Rows are points. Each copy is the shape, with its points in the same order, turned, moved and blurred by noise. Say if it was mirrored as well.
In the rows, 128 means zero.

Shape (7 x 3):
[[115  74  54]
 [ 92 130 104]
 [172 123 115]
 [163 117 127]
 [191  97 148]
 [147 122 164]
 [202 165 155]]
Copy 1 (7 x 3):
[[122 174 215]
 [128 182 136]
 [165 123 145]
 [148 115 146]
 [145  70 143]
 [131 101 110]
 [190  92  96]]
Copy 1 is: mirrored
Copy 2, 7 rows:
[[ 94  53 114]
 [102 133 129]
 [169 102 144]
 [162 106 156]
 [179  91 191]
 [155 135 184]
 [217 142 161]]
Copy 2 is: only turned

Shape (9 x 6):
[[119 131 177 130 162 160]
 [ 70 109 183 183  97  60]
 [138 126  94 185  72 145]
 [111 182 114 148 185  93]
 [119  95 165 112 160 160]
 [ 50  96  82 138  99 172]
 [160  85 158 125  84  75]
 [109 142 131 127 161 107]
 [149 149 102  70 106 164]]
Copy 1:
[[129 118 137 131 117 185]
 [ 59  77 167 220 145 117]
 [ 76 133  51 155 113  92]
 [126 185 163 151 167 125]
 [137  95 125 118 131 171]
 [ 39  93 104  82 144 117]
 [151  58 102 196 139  87]
 [134 142 155 136 164 121]
 [164 120 101  75 111  90]]
Copy 1 is: only turned
Copy 2 (9 x 6):
[[144 116 192 151 115 149]
 [ 45  49 158  96  80 102]
 [ 84 119  92 204 109 122]
 [122 155 172 112 130  53]
 [131 116 193 128 133 191]
 [ 52 172 149 168  62 178]
 [ 91  68  98 102 145 154]
 [108 146 167 120 128 110]
 [170 156  99 140 113 162]]
Copy 2 is: only turned

Shape (13 x 8):
[[ 87 151 186  90  62  97 110 180]
 [ 77 101  89 101  85 137 110 128]
 [187  68 138 125 173  77 185 150]
 [163 151 196 134  59  72 211 175]
 [115 127 189 132 142 131 133 114]
 [ 87  83 104 177 174 122 177 111]
 [174 165 117 149  75 156  99 176]
 [147  93 164  82  78 135 121 143]
 [ 99 172 130 130 140 168 174 108]
 [188 158  96 170 138  79 117 169]
 [154  69 132 146 160 124 178 171]
 [131 105 185  87 164  78 133 180]
 [140 160 113 164 174 109 146 161]]
Copy 1 (13 x 8):
[[117  89 118 132  48 198  87 121]
 [ 68  94 115 139 115 109  74 147]
 [200  77  74 126 194 111 167 112]
 [217 127  65 142  74 184 150 157]
 [117 114 121 129 100 136 180  90]
 [ 86 107  78 143 201 121 193 137]
 [153 176 159 133 128 165  79 120]
 [157  78 160 139  92 119 113 140]
 [ 82 163  90  84 107 124 165 131]
 [170 158  90 143 184 149  92  64]
 [157  99 110 117 193 143 161 146]
 [155  48 109 100 125 164 140  83]
 [135 151  80 105 182 152 137  85]]
Copy 1 is: mirrored
Copy 2, 13 rows:
[[132 164 171 126  41 171 100 184]
 [152 108 117 202  76 146 105 115]
 [139  71  74  39 122 138 116 120]
 [180 115 156  35  54 143 165 188]
 [108 115 155 111 104 102  96 161]
 [158  47  97 152 162 104 117 161]
 [171 172 185 123 108 151 117  81]
 [137 112 148 107  36 143  94 107]
 [114 126 143 164 132 103 168 137]
 [191 175  93  81 151 146 112 113]
 [139  59 120  75 140 154 118 130]
 [ 95 112 119  65  85 168  88 173]
 [149 147 114 100 168 133 136 138]]
Copy 2 is: only turned
Copy 3:
[[ 45 138 188 117  97 168 109 189]
 [134 141 145  96  92 173  87 109]
 [172 181 117 152 193  98 139 198]
 [ 61 197 135 138 102 112 194 228]
 [114 109 158 170 145 157 159 154]
 [167 130  60 175 145 159 123 128]
 [132  91 160  81  60  91 146 181]
 [137 165 206 118 111 150 135 168]
 [120  94 103 114 128 181 188 130]
 [124 104 108 106 129  42 124 180]
 [185 155 107 152 146 133 131 204]
 [108 141 164 145 191 142 106 214]
 [126  86  83 122 152 106 136 179]]
Copy 3 is: mirrored
Copy 4:
[[137 135 197  97  80 128  60 206]
 [ 64 145 119  92  84  85  83 135]
 [181  76 134 182  90 119 149  78]
 [196 140 180 206 111 149  68 175]
 [119 135 156 120  97 162 158 156]
 [ 63 112 130 177 108  98 191 112]
 [126 107  99 107 168 158  53 167]
 [143 133 126 108  61 160  74 133]
 [114 172 104 133 132 119 170 183]
 [149  74 139 133 197 114  98 105]
 [133  69 109 179  89 131 140 121]
 [176  74 175 110  67 125 140 140]
 [131  87 141 142 171 106 154 143]]
Copy 4 is: only turned

Shape, 17 rows:
[[122 128 161 155 132 173 111 183 186 132 134]
 [159 101  81 126  82 112 116 114 128 145 141]
 [ 89 121 160  90 101 180  93 208 170 112  69]
 [123 152 137 139  98 133   8 100 117 138 139]
 [173 120 155  93 149 135 135 135 157 130 124]
 [198  64 105 151  98 155 151 102 139 141 132]
 [ 71 135 124 153  76 105  83  89  77 147 130]
 [ 98 112 192  98 101 188 111 145 193 160  87]
 [156  70  83 132 141 147 118  84 130 139 126]
 [105 156 136 119  69 165  91 109 122 125 124]
 [144 100 175 126 113 135 123 147 171 112  67]
 [197  76 142 124 184 134 144 134  95 154 133]
 [103 138 139 113  70 130  68  95  70 116 171]
 [129 143 117 144  61 101  80  91 103 165 138]
 [ 90 182  83 119  81 125 107  80  93 144 118]
 [121 162 194 138 123 190  83 163 139 101  80]
 [144  83 156 110 171 124 171 121 167  88 117]]
Copy 1 (17 x 11):
[[118 146 164 123 135 147 112 162 196 150 124]
 [141 122  79 186  89 187 125 127 104 153 110]
 [156 113 151  58 104 119 117 182 167 183  76]
 [201 187 135 127 133 191  98 147  61 134 111]
 [135  84 119 115 110 166 114 124 158  99 127]
 [133 108 102 206  82 204 149 137 164 105  90]
 [163 173 109 165 103 129 118 182  34 134 129]
 [111 126 192  76  87 165 112 180 157 140  93]
 [139  89 113 196 133 190 148 147 112 115  82]
 [137 176 119 109  96 148 117 158  94 128  87]
 [166 106 169 121  75 140 135 138 163 137 107]
 [153  59 100 166 136 189 153 159 167  67 150]
 [170 175  78 138 108 146  80 174  54 100  99]
 [159 179 100 159  79 184 117 148  58 137 134]
 [122 164  89 131 110 139 145 133  25 133 110]
 [170 170 166  67 132 117 136 165 163 118 101]
 [122  53 149 159 115 115 111 118 169  90 108]]
Copy 1 is: only turned
Copy 2:
[[101 207 103 168 101 182 137 134 141 179 137]
 [173  94 104 174 127 130 118 140 121 151 156]
 [ 90 212  92 137  81 158  35  92 144 174 143]
 [135 144 111 162 223 134 109  77 140 197 138]
 [144 148 132 114 112 172 106 163 135 146 109]
 [198 107  98 190  97 167 127 163 151 115 128]
 [143 116 150 176 159  81 124  56 117 169 148]
 [103 192 133 184  79 185  64  95 137 186  84]
 [162  97  81 165 115 134 138 138 153 123 113]
 [164 158 109 159 152 132  91  77  94 180 132]
 [143 190 127 154  96 133  68 155 172 159 118]
 [133 106 137 137 118 184 149 154 174  84 122]
 [184 122 140 128 170 131 114  43 121 174 156]
 [166 117 156 183 184 112 108 106 108 178 152]
 [153 115 114 164 163  82  98  78  56 152 136]
 [118 249 115 155 145 165  79  78 141 139 119]
 [155 166 109 105  61 139 133 161 159 138  85]]
Copy 2 is: only turned
Copy 3 (17 x 11):
[[104  76 139 156 123 188  78  65 169 129 133]
 [153  94  86 118 102 135 146 149 114 100 154]
 [ 61  93 143 208 101 191  45 132 130 121 134]
 [184 136 127 129  91 148  44 123 165  59 191]
 [129  88 140 131 117 179 119 142 157  98  76]
 [127  57  67 101 128 112 143 126 134 104 108]
 [143 186 121  98 112 131  81 128 105  99 188]
 [ 66  74 133 140 144 211  34 116 126  86 113]
 [150  75 115 101 150 102 123 165 139 120 130]
 [141 147  91 146 127 166  60 126 122  95 145]
 [ 65  94 121 134  97 171  83 133 168 111 107]
 [138  74 164 108 116  88 138 126 151 102  62]
 [167 182 108 147 123 128  90 124 117  61 170]
 [164 148  94  90  88 143 101 125 106  81 176]
 [181 176  96 113 119 158  76 147  95 133 158]
 [ 96 127 129 170  98 169  18  95 181 116  98]
 [ 92 104 144 128 158 162 145 156 186 123  80]]
Copy 3 is: only turned
